Every row gives one point. Each copy is the shape, with its points in the same order, turned, moved and blurred by noise. Is it also mirrored, or only turned?

Shape:
[[-14  26]
 [ 40  45]
 [ -1 -56]
 [-41 -29]
 [-27 -19]
 [ 19  40]
 [-27  -5]
 [-24 -52]]
Copy 1, 8 rows:
[[ 17  33]
 [-43  56]
 [ -1 -49]
 [ 37 -19]
 [ 27 -15]
 [-17  50]
 [ 23   0]
 [ 24 -49]]
Copy 1 is: mirrored
Copy 2, 8 rows:
[[-20  20]
 [ -5  75]
 [ 56 -17]
 [ 11 -35]
 [ 10 -16]
 [-11  55]
 [ -2  -9]
 [ 38 -33]]
Copy 2 is: only turned
Copy 3:
[[ 35 -24]
 [ 35  39]
 [-55 -41]
 [  5 -68]
 [  5 -47]
 [ 35  16]
 [ 11 -45]
 [-23 -60]]
Copy 3 is: mirrored

Shape:
[[ 69 -31 -19]
 [ 31 -15 -20]
 [-30  25  -9]
 [-16  38 -18]
 [-33  15  61]
 [-13  62 -23]
 [ 16  13   0]
 [-52  15  23]]
Copy 1:
[[ 18 -10 -63]
 [ -1 -14 -24]
 [-14  -9  44]
 [-34  -1  40]
 [ 45  20  70]
 [-54  16  47]
 [  0   9   8]
 [ 16  -8  76]]
Copy 1 is: only turned
Copy 2, 8 rows:
[[ 10 -16  69]
 [ -5 -12  26]
 [-18 -22 -48]
 [ -8 -39 -42]
 [ 23  36 -67]
 [  4 -61 -51]
 [ 15 -19  -7]
 [-13  13 -65]]
Copy 2 is: only turned
Copy 3:
[[ -2  29  71]
 [ 14  14  46]
 [ 34 -32 -18]
 [ 54 -39   4]
 [-25 -64 -36]
 [ 62 -51   6]
 [ 12 -23  27]
 [ 10 -39 -40]]
Copy 3 is: mirrored
Copy 4:
[[ 63 -14  66]
 [ 27  -7  45]
 [-27  18   4]
 [-24  31  20]
 [ 15  28 -55]
 [-34  55  29]
 [ 16  22  20]
 [-22  12 -37]]
Copy 4 is: mirrored

Shape (8 x 4):
[[-42  -5  18  28]
 [-11 -10 -19  39]
 [-45 -22  11  44]
 [ 20  40 -17 -13]
 [ 34 -18  67 -67]
 [  0  26  -8 108]
 [ -1  -5  -5   2]
 [-39  36 -14  -5]]
Copy 1, 8 rows:
[[-27   6 -14 -27]
 [ -1 -20  18 -25]
 [-34  -4 -15 -43]
 [ 33 -13  19  35]
 [ 73  28 -78  29]
 [-55 -86  25 -14]
 [ 24  -4  -1  -9]
 [ -7  25  30  15]]
Copy 1 is: mirrored
Copy 2 (8 x 4):
[[  6   6  50  28]
 [  6 -25  14  10]
 [ 14 -16  51  37]
 [-22  30 -11 -35]
 [ 73  94  26 -37]
 [-31 -75  58 -21]
 [ 14  11   3  -1]
 [-32  30   9  20]]
Copy 2 is: mirrored
